Rows are points. The ring and each string are closed loops that go straight from each point to the next, and from the last back to the first. Before rounding, they use only three directions, however many columns there are. Count how often each string passes through the ring. Passing back the other way cancels.
In the rows, zero is written as 128.

Ring (10 x 3):
[[152 154 104]
 [136 171 117]
 [115 171 139]
 [105 160 155]
 [102 130 175]
 [108 108 178]
 [124  87 164]
 [138  82 142]
 [155  99 111]
 [159 124 100]]
String (20 x 3):
[[136 111 170]
 [129 113 140]
 [125  91 115]
 [144  69 105]
 [165  81 110]
 [177  95  99]
 [159 115  74]
 [127 126  93]
 [138 143  68]
 [142 162  83]
 [127 153 100]
 [130 143 133]
 [134 167 158]
 [134 160 174]
 [121 139 142]
 [103 135 125]
 [ 86 134 159]
 [ 82 116 197]
 [ 98 107 141]
 [117 110 143]]
Times through: 0
String (10 x 3):
[[159 173  87]
 [171 155 114]
 [165 141 130]
 [135 130 132]
 [137 138  89]
 [135 153  75]
 [129 147 106]
 [141 147 144]
 [152 175 144]
 [160 193 114]]
Times through: 0

Ring (6 x 4):
[[170 122  98 130]
 [137 151 107 120]
 [ 93 143 122  76]
 [105  96 116  57]
 [149  66  91  73]
 [178  72  83 102]]
String (21 x 4):
[[165 161 104 151]
 [167 148  61 135]
 [153 128  77 113]
 [140 119 119 105]
 [143 139 155 130]
 [144 151 134 133]
 [134 137 140 116]
 [133 131 123 107]
 [120 154 157 118]
 [108 185 133 120]
 [112 179  77 106]
 [122 146  85  97]
 [132 120 104  94]
 [115 141 147 102]
 [107 162 146 108]
 [106 188 112 115]
 [123 177  73 115]
 [136 146  77 108]
 [139 121  94  99]
 [137 137 139 119]
 [151 161 138 146]]
Times through: 3

Ring (8 x 8):
[[183 120 139 150 112 148 160 151]
 [170 143 138 155 109 158 152 131]
 [124 165 128 144 116 164 130 106]
 [ 74 162 115 120 133 156 106  99]
 [ 46 129 113  91 153 136  94 117]
 [ 63  93 124  81 159 121 102 146]
 [125  73 135 100 146 118 132 173]
 [171  89 138 129 127 131 155 171]]
String (15 x 8):
[[170 162 153 165 100 169 151 115]
 [173 182 101 173  99 176 156 110]
 [141 163  85 148 117 163 142 119]
 [125 145 107 133 125 153 133 124]
 [115 130 133 124 130 145 127 130]
 [114 154  85 131 128 155 128 119]
 [ 93 192  65 139 124 171 118  90]
 [ 70 189 108 130 126 169 104  80]
 [ 70 173 136 124 128 162 102  87]
 [ 83 152 160 122 128 154 108 101]
 [109 124 145 119 132 142 123 130]
 [115 147 108 130 127 153 128 121]
 [132 184  81 154 113 172 137 102]
 [153 179 125 164 103 174 144 103]
 [168 162 176 166  98 169 148 111]]
Times through: 1
String (7 x 8):
[[ 78 124  96 102 147 137 111 131]
 [103  98 138 103 143 128 121 149]
 [142  65 187 108 137 118 138 175]
 [193  93 180 144 114 138 162 166]
 [135 119 174 130 123 144 134 135]
 [114 139 110 126 130 149 127 126]
 [ 84 157  68 119 137 153 115 113]]
Times through: 0

Ring (9 x 9):
[[178 125 113 138 136 122 130 113 174]
 [136 158 136 144 140 105 128 118 183]
 [ 95 168 162 141 145 107 125 129 163]
 [ 71 159 176 132 147 120 122 141 134]
 [ 69 134 176 120 147 140 121 149 104]
 [ 98 103 159 112 143 158 122 148  88]
 [129  88 142 111 141 163 123 142  93]
 [167  85 123 117 138 158 126 129 115]
 [186  99 111 127 137 142 129 118 146]]
String (12 x 9):
[[174  65 145 111 150 183 120 133  79]
 [196  79 126 122 145 164 125 120 117]
 [187 109 141 134 151 146 124 115 140]
 [148 126 143 133 145 134 125 123 144]
 [140 135 115 134 130 114 131 123 171]
 [123 166 117 144 129  90 133 120 200]
 [ 93 186 165 149 147  95 125 125 181]
 [ 74 178 196 142 157 114 119 135 144]
 [ 95 148 192 133 159 136 118 136 118]
 [106 128 155 125 143 137 124 138 123]
 [ 72 104 132 105 126 145 128 156  98]
 [108  70 136  97 134 175 124 155  66]]
Times through: 2
String (20 x 9):
[[106 133 137 126 135 125 128 136 141]
 [ 65 156 152 128 135 113 127 144 143]
 [ 41 174 180 132 144 109 123 147 139]
 [ 55 177 199 138 155 115 119 142 135]
 [ 67 179 205 142 160 117 118 137 137]
 [ 67 185 199 144 158 109 119 135 148]
 [ 94 172 187 144 157 115 120 129 150]
 [114 150 164 137 149 122 123 128 147]
 [111 146 143 134 139 117 127 130 155]
 [ 99 160 121 136 127  97 132 130 181]
 [107 157 118 136 126  97 133 128 183]
 [119 142 130 133 134 115 129 129 161]
 [125 143 138 135 139 117 128 126 160]
 [110 161 111 138 124  92 134 126 193]
 [111 187 133 152 135  80 131 118 210]
 [116 188 169 155 152  95 124 116 189]
 [109 179 177 150 155 105 122 121 171]
 [ 86 192 186 151 155  98 122 126 172]
 [ 98 175 199 147 163 117 118 127 148]
 [106 148 168 135 149 126 122 132 139]]
Times through: 2

Ring (6 x 12):
[[182  84 148 122 136 138 127 102 118 121 148 123]
 [142 121 140 126 130 131 122 120  95 139 133 123]
 [ 84 153 142 144 107 115 122 138  87 142  96 127]
 [ 79 133 157 159  93 108 128 130 112 120  78 132]
 [126  84 178 156  97 113 136 106 144  96  96 131]
 [190  55 171 132 125 133 135  89 147  98 140 125]]
String (30 x 12):
[[222  32 165 125 136 141 136  78 156  90 155 126]
 [188  74 111 125 145 145 128 102 122 108 133 137]
 [150 101 119 133 132 135 126 115 111 118 117 135]
 [168  79 184 132 118 126 132  98 132 114 141 118]
 [197  64 208 122 123 129 132  87 138 117 169 108]
 [206  74 176 111 140 140 127  93 120 129 177 111]
 [175 109  91 114 156 150 119 117  90 136 141 133]
 [166 118 113 113 148 144 119 119  86 144 147 125]
 [147 123 167 121 127 128 122 117  94 148 150 111]
 [128 127 187 130 112 119 124 119 100 145 139 109]
 [109 154 144 128 122 124 118 135  76 157 125 118]
 [105 154 103 132 129 130 117 140  74 148 106 132]
 [121 125 119 138 124 128 124 126  98 129 105 134]
 [101 131 176 145 101 112 126 125 106 133 108 120]
 [ 70 152 188 152  88 102 125 135  98 141  96 117]
 [ 33 179 176 161  79  95 123 149  85 147  73 122]
 [ 71 162  91 149 115 121 120 148  79 136  70 144]
 [103 135  97 144 122 127 123 134  93 126  86 143]
 [105 118 166 150 101 113 129 121 117 119  98 127]
 [ 89 116 202 160  82 101 133 119 129 114  91 122]
 [ 62 122 199 175  69  92 135 124 135 104  64 129]
 [ 84 114 152 167  90 108 133 124 129 100  65 140]
 [120 110 109 147 120 128 128 123 113 110  88 144]
 [130  98 166 146 107 119 131 111 127 111 108 128]
 [134  80 205 152  93 110 137 101 147 100 112 121]
 [139  99 132 141 121 128 129 114 119 111 107 135]
 [156  79 130 142 124 131 132 105 133  99 108 139]
 [151  84 157 141 117 126 132 105 132 106 117 130]
 [171  55 217 143 102 117 139  86 159  94 135 116]
 [208  25 225 136 111 125 142  71 175  84 154 115]]
Times through: 4
String (27 x 12):
[[130 133 162 126 122 125 121 123  90 149 138 114]
 [123 145 118 125 133 132 118 133  77 151 124 126]
 [127 135  80 129 141 139 119 133  81 137 107 140]
 [131 123 100 133 133 135 122 126  95 128 107 138]
 [129 113 159 138 114 122 127 117 111 126 118 124]
 [126 125 189 132 110 117 125 118 103 142 136 110]
 [137 134 150 121 129 129 119 124  85 152 142 115]
 [146 129  80 121 149 145 118 129  80 141 123 137]
 [143 110 131 132 128 131 125 117 106 126 121 130]
 [158  95 178 130 119 126 128 106 120 125 141 116]
 [167  85 189 129 119 126 130 100 127 121 147 114]
 [212  59 188 115 135 138 131  86 134 118 175 111]
 [212  62 144 115 146 146 129  91 128 113 161 124]
 [169  94  93 126 146 145 125 113 108 117 123 140]
 [157  88 159 135 121 128 130 105 126 113 127 126]
 [189  54 210 132 114 125 136  85 152 103 153 113]
 [224  30 205 124 126 134 138  72 162  94 169 114]
 [221  43 153 120 142 145 133  83 145  99 158 126]
 [169  89 109 128 140 141 127 110 115 114 124 137]
 [154  87 173 137 115 124 131 104 129 114 128 122]
 [183  63 212 131 114 124 135  88 145 109 154 111]
 [221  53 181 114 139 141 131  83 137 114 177 113]
 [199  82 123 113 152 148 125 102 111 125 157 126]
 [196  88 143 111 147 144 124 102 107 133 165 118]
 [155 114  95 123 145 143 121 121  93 131 126 136]
 [140 110 137 133 125 129 125 117 107 126 120 128]
 [139 111 198 131 110 118 127 111 112 136 142 109]]
Times through: 5

Ring (10 x 14):
[[134 112 172 151  71 176 128 103 110 145 133  94 143  93]
 [147 133 139 165  55 175 123  93 111 159 140 114 137 118]
 [155 149 100 159  73 149 116 100 121 165 140 134 124 141]
 [157 152  85 153  92 137 112 106 132 163 133 137 116 143]
 [156 148  78 140 131 124 107 121 153 153 112 129 104 127]
 [144 129  96 116 167 107 110 139 160 138 101 115 102 107]
 [134 117 113 101 177  96 115 147 153 131 105 109 106 102]
 [120 100 142  87 173  88 124 152 134 126 119 103 117 100]
 [116  93 168  96 146 107 131 142 118 127 129  96 130  94]
 [123  99 180 126 102 149 131 120 111 135 131  90 140  88]]
String (32 x 14):
[[142 112 183 174  68 220 122  93 131 140 102  70 141  57]
 [141 111 201 186  32 238 128  80 112 146 118  70 153  61]
 [137 118 174 164  43 189 130  91  99 153 144  99 149 102]
 [132 122 143 133  74 129 130 111  93 155 163 127 139 139]
 [132 124 128 122  94 109 128 120 100 154 161 133 132 145]
 [146 139 130 162  36 157 127  90  91 169 167 134 142 149]
 [158 149 122 185  29 190 119  79 110 171 145 125 137 132]
 [161 146 120 184  58 197 113  87 134 161 117 110 128 106]
 [153 139 116 160  85 165 115 102 133 155 122 115 123 114]
 [140 133 109 126 107 110 121 121 117 154 146 134 122 143]
 [145 146  84 126 101  94 119 120 112 164 160 154 119 170]
 [158 159  66 145  99 114 111 111 130 167 143 153 111 163]
 [147 146  78 124 119  93 115 125 125 159 146 149 112 160]
 [143 136  96 123 124 104 117 126 129 152 136 134 115 140]
 [153 136 112 152 117 159 110 113 153 146 101 105 114  97]
 [167 151  78 161 138 163  98 114 182 147  76 107  97  92]
 [162 148  68 142 164 134  98 128 184 144  78 114  91 100]
 [154 141  68 121 186 106 100 141 182 138  83 118  89 106]
 [152 132  94 130 176 132 103 136 182 133  74 100  96  83]
 [145 125 119 134 146 143 111 127 159 136  93  98 110  86]
 [136 120 121 117 142 115 118 132 138 139 119 112 116 110]
 [126 115 118  92 153  74 124 145 120 140 142 128 118 135]
 [111  98 124  54 205  32 127 172 126 124 137 123 111 127]
 [112  90 147  68 202  67 126 166 138 117 115  99 113  93]
 [124  95 162 106 168 128 122 143 149 119  94  79 119  64]
 [137 113 147 134 128 152 119 123 143 134 103  90 122  80]
 [130 111 143 116 131 121 124 131 126 137 126 105 125 104]
 [116 100 155  92 139  91 132 142 108 134 145 112 130 117]
 [106  85 182  84 135  91 139 144  96 128 152 103 139 108]
 [109  93 171  89 123  88 139 140  90 135 162 113 140 123]
 [125 108 155 115 112 119 130 127 108 140 143 110 134 114]
 [137 116 152 141 102 158 122 114 127 141 119  97 130  92]]
Times through: 1
String (29 x 14):
[[118  94 143  77 200  80 122 162 147 117 105  95 111  86]
 [126  99 157 109 162 128 121 141 146 123  99  83 119  71]
 [100  73 185  63 185  75 136 164 118 112 127  87 129  84]
 [105  89 163  69 153  61 138 154  96 129 159 116 133 126]
 [125 111 142 107 126 104 128 133 113 140 142 116 128 121]
 [132 113 148 127 115 137 124 123 124 140 126 103 128 101]
 [132 105 176 142  99 173 126 113 125 135 114  82 136  74]
 [123  88 220 150  74 203 134 104 111 130 116  61 152  50]
 [118  93 198 127  86 155 137 116  97 135 142  87 149  88]
 [116 101 165 102 107 102 137 131  90 141 162 116 140 127]
 [136 119 139 131 113 138 122 120 127 143 125 107 126 105]
 [134 108 170 144 103 174 123 113 131 135 109  82 133  72]
 [121  91 194 126 113 162 131 123 121 127 115  74 139  65]
 [104  77 196  85 144 104 139 146 104 121 137  87 139  86]
 [110  93 158  78 154  75 134 151 107 129 147 112 129 117]
 [121 106 140  94 148  88 127 143 119 134 137 115 123 118]
 [119 107 130  83 159  68 128 150 117 135 144 123 120 130]
 [116  98 128  65 207  53 123 168 139 121 119 111 108 108]
 [130 110 117  91 201  89 114 157 163 123  93 100 101  89]
 [144 122 114 124 172 132 108 137 172 130  81  94 103  78]
 [144 125 120 134 136 141 113 125 151 139 102 103 113  94]
 [134 123 115 110 136  97 121 134 125 144 136 126 118 130]
 [136 129  85  93 174  64 115 150 141 141 128 136 103 140]
 [149 136  77 115 185 101 104 143 174 137  89 117  92 107]
 [153 134  92 134 170 136 102 133 181 135  75 101  96  84]
 [146 127 113 133 145 137 111 127 157 138  97 103 109  93]
 [136 123 121 120 130 114 120 129 130 143 128 117 119 118]
 [123 114 105  74 184  47 122 159 130 135 137 132 109 138]
 [120 103 119  69 205  54 121 166 143 124 118 114 106 112]]
Times through: 0

Ring (8 x 14):
[[148 102 132 121 134 103 156 148 153 138 135 145 127 128]
 [147 100 110 117 137 123 162 182 159 130 130 117 122 146]
 [135 115  92 120 139 156 148 189 146 120 125  82 117 162]
 [128 144 104 130 129 171 121 137 127 121 115  80 123 156]
 [121 161 129 140 123 162  99  80 108 129 117 104 129 136]
 [113 157 146 143 126 143  92  60  98 133 134 130 131 118]
 [116 133 155 138 133 112 107  74 106 138 152 157 130 105]
 [134 113 149 129 133  97 134 107 132 141 146 162 130 111]]
String (27 x 14):
[[117 177 133 145 118 173  85  56  98 129 112 100 131 135]
 [ 97 166 134 146 131 167  77  65  82 125 140 106 126 127]
 [104 141 129 138 138 148 100 102  99 126 150 116 123 127]
 [108 141 135 138 136 141 101  94 101 129 148 124 125 123]
 [ 83 148 151 147 143 136  74  60  71 128 173 140 124 104]
 [103 154 173 149 128 116  79  21  82 141 155 168 135  92]
 [ 85 132 164 145 146 110  82  59  75 134 187 167 125  90]
 [105 123 146 136 143 116 108  98 102 132 167 149 124 109]
 [127 127 134 131 133 126 124 113 124 133 138 132 127 126]
 [143 127 153 131 123 104 130  87 135 144 128 158 135 114]
 [149 116 160 128 124  86 140  91 142 148 133 175 136 106]
 [148  96 155 123 133  73 154 120 150 147 146 181 132 106]
 [164 109 148 122 121  89 159 117 163 148 117 164 135 120]
 [146 118 132 125 128 117 144 129 146 137 125 135 129 131]
 [130 105 118 122 142 122 145 162 139 129 146 124 121 135]
 [137  79 101 112 151 116 170 217 158 125 153 117 115 146]
 [153  79  92 108 145 121 184 233 176 125 134 106 116 158]
 [166 107 106 114 126 129 172 182 176 132 104 107 126 157]
 [152 122 115 122 126 136 150 149 155 132 110 110 127 148]
 [148 112  88 116 135 155 161 202 161 121 113  79 118 169]
 [125 108  69 116 149 176 151 230 145 109 134  55 109 178]
 [114 118  91 124 148 165 131 186 125 114 145  78 113 158]
 [123 126 116 129 137 145 126 141 125 125 137 107 122 141]
 [144 141 126 130 121 143 130 111 138 133 108 113 130 141]
 [136 140 124 131 125 146 125 114 131 131 116 111 128 140]
 [111 137 112 133 139 161 111 132 111 121 140  95 120 143]
 [109 164 116 141 129 180  91  95  98 121 125  85 124 145]]
Times through: 0
String (23 x 14):
[[136  86  84 111 151 138 170 235 159 118 144  90 112 162]
 [137  86 101 114 148 122 166 210 156 125 147 112 116 148]
 [171  98 132 115 124  93 176 155 178 144 114 149 132 133]
 [162 118 146 124 119  99 152 111 158 146 113 155 136 123]
 [129 120 132 129 135 122 130 124 128 133 141 133 126 126]
 [109 112 137 131 147 114 120 125 111 131 169 145 121 115]
 [129 129 140 132 130 121 122 102 124 136 137 140 129 121]
 [133 138 160 137 123 109 115  63 120 144 131 160 136 108]
 [125 130 136 133 133 128 120 107 120 133 139 132 127 124]
 [107 125 141 135 142 122 109 103 104 131 162 141 124 114]
 [100 123 163 140 143  99 100  72  93 138 178 173 127  92]
 [115 117 163 136 139  91 114  81 109 141 168 177 129  95]
 [115 110 136 130 145 112 125 129 118 132 164 144 122 117]
 [132 117 133 127 135 118 135 128 133 134 140 137 126 126]
 [145 124 133 127 126 121 139 121 143 137 122 133 130 131]
 [121 106 113 124 146 130 139 167 131 125 153 116 118 138]
 [136  83  91 112 151 130 170 228 158 121 148 100 113 156]
 [147  86  75 108 146 145 180 249 172 118 129  78 112 173]
 [153 119 104 119 128 144 156 169 160 128 108  97 124 157]
 [127 123 117 127 136 140 131 143 130 127 135 111 122 140]
 [126 120 110 125 139 145 134 157 132 124 136 103 120 145]
 [153 131 121 125 121 138 144 132 152 134 104 113 130 145]
 [158 108  92 114 131 145 170 200 171 125 107  88 121 166]]
Times through: 1

Ring (6 x 14):
[[130 121 175 131 147 164 155  99 147 142 110 115  98 161]
 [132 113 165 155 115 143 161 118 147 126 111 133 109 160]
 [128 120 112 189  98 118 151 158 106 122 108 146 125 122]
 [133 133  84 195 116 122 144 173  74 135  98 143 116 104]
 [113 146 100 151 157 148 128 139  82 154 109 112 117  93]
 [106 143 138 121 170 165 129 106 114 156 118  97 115 111]]
String (29 x 14):
[[104 133 109 164 119 128 134 143 104 132 121 125 139  97]
 [127 132  73 204 103 111 142 183  70 129 102 149 127  93]
 [155 128  57 234  94 104 155 208  51 127  82 168 106 107]
 [150 125  86 211 104 117 156 182  75 129  89 157 104 121]
 [131 127 120 171 124 136 148 144 105 135 104 134 111 126]
 [109 128 128 155 123 135 139 131 118 132 120 123 132 113]
 [106 116 128 175  85 113 146 143 131 112 127 140 149 117]
 [128 106 146 182  81 118 162 141 141 110 115 150 128 148]
 [153 102 162 182  93 131 176 136 145 116  99 154  98 179]
 [155 112 155 171 119 145 170 132 131 131  94 143  87 172]
 [151 105 191 150 121 155 175 105 163 128 102 135  87 193]
 [117 116 186 126 133 157 154  91 165 132 122 115 114 160]
 [111 124 167 128 138 155 145  99 148 137 123 111 120 140]
 [111 125 167 125 142 157 144  98 147 139 123 109 118 140]
 [123 121 191 114 155 172 153  82 162 144 117 106 100 165]
 [142 119 191 123 159 176 162  89 155 148 103 113  80 180]
 [150 120 170 143 150 166 163 109 136 146  96 123  78 173]
 [129 126 144 150 138 150 150 122 123 140 107 123 105 139]
 [110 127 146 141 134 147 141 115 131 137 121 116 124 126]
 [119 113 187 129 127 154 156  93 167 130 122 118 115 163]
 [112 114 176 137 116 145 152 102 162 125 126 121 127 151]
 [104 124 147 144 121 139 141 117 137 129 126 119 134 124]
 [123 125 134 159 126 140 147 131 119 134 111 127 116 130]
 [111 121 135 163 106 127 145 133 129 123 122 131 135 123]
 [113 116 117 188  79 108 149 156 120 111 121 148 145 116]
 [147 116  88 223  78 102 161 189  85 115  94 168 117 124]
 [152 123  87 214 100 115 158 184  77 127  88 160 104 124]
 [157 126  64 231  94 106 157 203  57 126  82 168 104 113]
 [121 132  73 202 100 109 139 181  73 126 107 147 134  89]]
Times through: 2
String (29 x 14):
[[141 127 104 189 117 129 152 162  90 134  96 144 106 125]
 [123 130 119 164 128 137 143 140 105 137 109 128 117 118]
 [107 135  96 172 119 125 133 153  92 133 117 128 137  91]
 [135 141  55 208 121 118 138 192  46 140  91 146 114  85]
 [150 146  43 214 135 123 140 201  28 150  78 148  97  86]
 [142 147  60 194 146 134 137 181  43 154  85 136  98  90]
 [132 149  73 177 155 142 133 166  54 157  93 126 103  90]
 [106 154  84 151 164 147 119 145  68 158 111 108 123  74]
 [117 156  88 147 179 158 123 141  65 167 102 105 106  84]
 [136 137 118 158 153 153 144 137  93 151  97 122  96 124]
 [118 135 128 147 146 150 139 126 109 145 111 116 114 118]
 [ 95 141 137 122 159 157 126 106 120 150 127  98 130 103]
 [ 92 140 146 114 161 161 126  98 128 150 130  94 131 107]
 [ 87 141 165  94 176 174 124  78 142 156 134  83 128 114]
 [108 135 178  97 180 182 137  76 147 158 122  88 105 140]
 [130 128 186 108 176 183 151  80 149 156 109 100  86 164]
 [152 123 167 141 157 170 162 108 132 150  93 121  74 172]
 [130 126 148 147 140 152 150 119 125 141 107 122 104 142]
 [105 125 160 129 135 151 141 103 145 136 126 111 127 132]
 [114 117 182 127 130 154 152  94 163 131 124 115 119 155]
 [156 104 190 154 120 154 177 108 162 128  99 138  83 196]
 [148 111 162 164 118 145 168 124 140 129 100 139  93 171]
 [129 125 136 160 129 143 150 132 118 136 107 129 109 135]
 [126 121 139 161 120 138 151 131 125 131 111 131 115 137]
 [143 117 134 178 112 134 161 144 118 128 100 143 103 148]
 [116 127 131 156 126 139 143 130 118 134 115 125 123 122]
 [110 119 123 177  91 116 146 146 123 116 122 140 143 116]
 [130 117 103 202  83 108 154 170 102 115 107 155 129 120]
 [150 120  88 217  90 110 159 186  81 122  91 163 109 125]]
Times through: 4

Ring (8 x 14):
[[117 102 163 119 137  73 125  77  96 156  70 139  57 156]
 [129 114 153  90 133 102 111  81 113 149  79 152  53 142]
 [138 131 131  84 129 141 105  93 128 137 104 155  67 120]
 [142 142 105 115 130 171 113 111 133 125 140 143 104 101]
 [144 145  89 153 140 178 125 122 131 123 165 131 140  97]
 [142 138  88 182 150 161 136 123 123 129 170 122 158 108]
 [128 118 115 191 153 115 145 108 103 142 138 117 139 133]
 [113 100 152 164 145  71 142  86  87 155  89 123  90 155]]
String (30 x 14):
[[137 139  79 213 151 167 148 132 117 124 185 109 180 101]
 [154 153  59 201 155 196 138 141 135 119 207 118 194  89]
 [160 152  71 161 153 191 123 130 143 124 188 135 165  97]
 [148 141  94 145 145 167 122 117 132 129 158 136 134 107]
 [134 133 110 141 135 151 125 109 121 130 137 133 113 111]
 [124 133 118 129 121 154 124 106 117 125 124 131  94 103]
 [131 142 116  94 114 174 110 106 130 120 123 144  78  93]
 [155 149 103  79 132 184  97 108 149 126 139 160  92  99]
 [154 145 114  63 130 172  92 100 147 130 123 166  74 107]
 [150 138 124  62 131 156  93  94 142 136 111 166  65 116]
 [149 134 115 106 143 147 108 102 134 138 128 152  98 122]
 [135 125 129 114 137 128 116  96 119 141 111 144  86 127]
 [118 113 153 104 125 103 119  83 105 144  79 142  54 136]
 [121 113 166  64 120 100 105  73 111 147  59 157  23 139]
 [140 125 149  46 127 125  92  79 131 144  78 170  34 132]
 [151 135 123  74 137 148  97  95 139 139 114 163  74 122]
 [145 132 117 112 141 144 112 102 129 138 126 148  98 121]
 [132 125 126 126 136 130 121  99 117 138 116 139  93 124]
 [152 140 104 113 144 162 110 109 138 133 142 150 111 113]
 [141 132 114 129 141 144 119 105 125 136 131 141 108 119]
 [133 133 115 131 132 149 122 106 121 131 129 135 103 111]
 [126 137 108 147 125 162 130 114 118 123 140 125 113  99]
 [147 153  73 166 139 200 129 133 136 115 186 126 159  84]
 [155 154  66 176 150 198 129 136 140 119 196 127 175  89]
 [155 146  78 169 154 178 127 127 136 127 181 131 164 103]
 [144 134 104 148 148 148 124 111 125 135 147 136 129 118]
 [131 127 111 167 143 135 136 110 112 135 139 124 127 120]
 [127 127 100 206 147 139 150 120 106 132 158 109 156 115]
 [140 136  83 209 155 157 146 128 117 129 179 113 176 109]
 [148 144  67 219 160 175 147 137 125 125 200 112 197 101]]
Times through: 4

Ring (8 x 14):
[[156  97 135 157  99 130 136 126  88 117 144 133 150 177]
 [167 130 123 158 110  98 125 144  88 129 154 141 166 169]
 [155 152  95 143 124  73 107 155 103 137 139 144 179 135]
 [122 139  77 118 130  84  96 144 128 133 102 135 169  97]
 [108 129  94 100 135 110 103 130 150 125  86 122 135  83]
 [113 119 139  93 136 144 125 115 159 113  92 109  89  98]
 [121 101 156 105 125 162 138 107 147 107 103 108  83 123]
 [133  77 152 134 103 165 143 106 115 105 118 116 109 158]]
String (24 x 14):
[[115 143 175  68 158 155 135 113 189 110  92  96  40  83]
 [126 135 197  77 151 169 148 108 180 105 105  94  28 105]
 [116  84 172 102 121 185 147  95 151  99  98 100  63 128]
 [107  55 119 129  97 168 130  99 118 104  91 115 128 137]
 [130  94 134 129 111 145 132 116 119 112 114 120 123 142]
 [149 116 161 129 120 141 141 122 121 114 134 120 105 153]
 [148  73 175 145  97 176 157 103 104 102 136 116 100 184]
 [131  37 149 154  79 186 151  93  92  98 119 117 124 185]
 [115  42 115 147  84 168 133  99  99 104 101 121 145 158]
 [126  90 119 133 107 139 125 117 115 114 110 124 138 139]
 [142 113 152 125 120 141 137 120 125 114 126 119 107 145]
 [138 102 182 114 122 170 151 106 138 104 121 107  70 147]
 [112  79 175 100 120 192 149  92 153  97  94  98  58 127]
 [ 97  67 118 111 109 166 125  99 138 105  78 110 114 113]
 [113  93 111 118 115 138 119 115 130 115  95 120 132 117]
 [132 142 141 102 141 122 124 129 150 121 112 117 101 108]
 [128 168 144  82 159 112 118 135 172 124 105 113  85  83]
 [ 86 129  87  76 146 116  95 124 175 123  60 113 119  50]
 [ 83 107  68  93 130 117  92 121 156 122  59 119 146  62]
 [102 145  92  85 148 102  97 134 166 128  78 119 126  62]
 [130 171 127  89 156  98 111 142 163 129 107 120 106  84]
 [129 132 121 112 131 116 117 131 137 123 110 123 125 112]
 [108  93  97 118 114 131 112 118 129 117  89 122 143 110]
 [ 88  99 111  86 132 148 113 108 165 111  65 107 102  76]]
Times through: 2
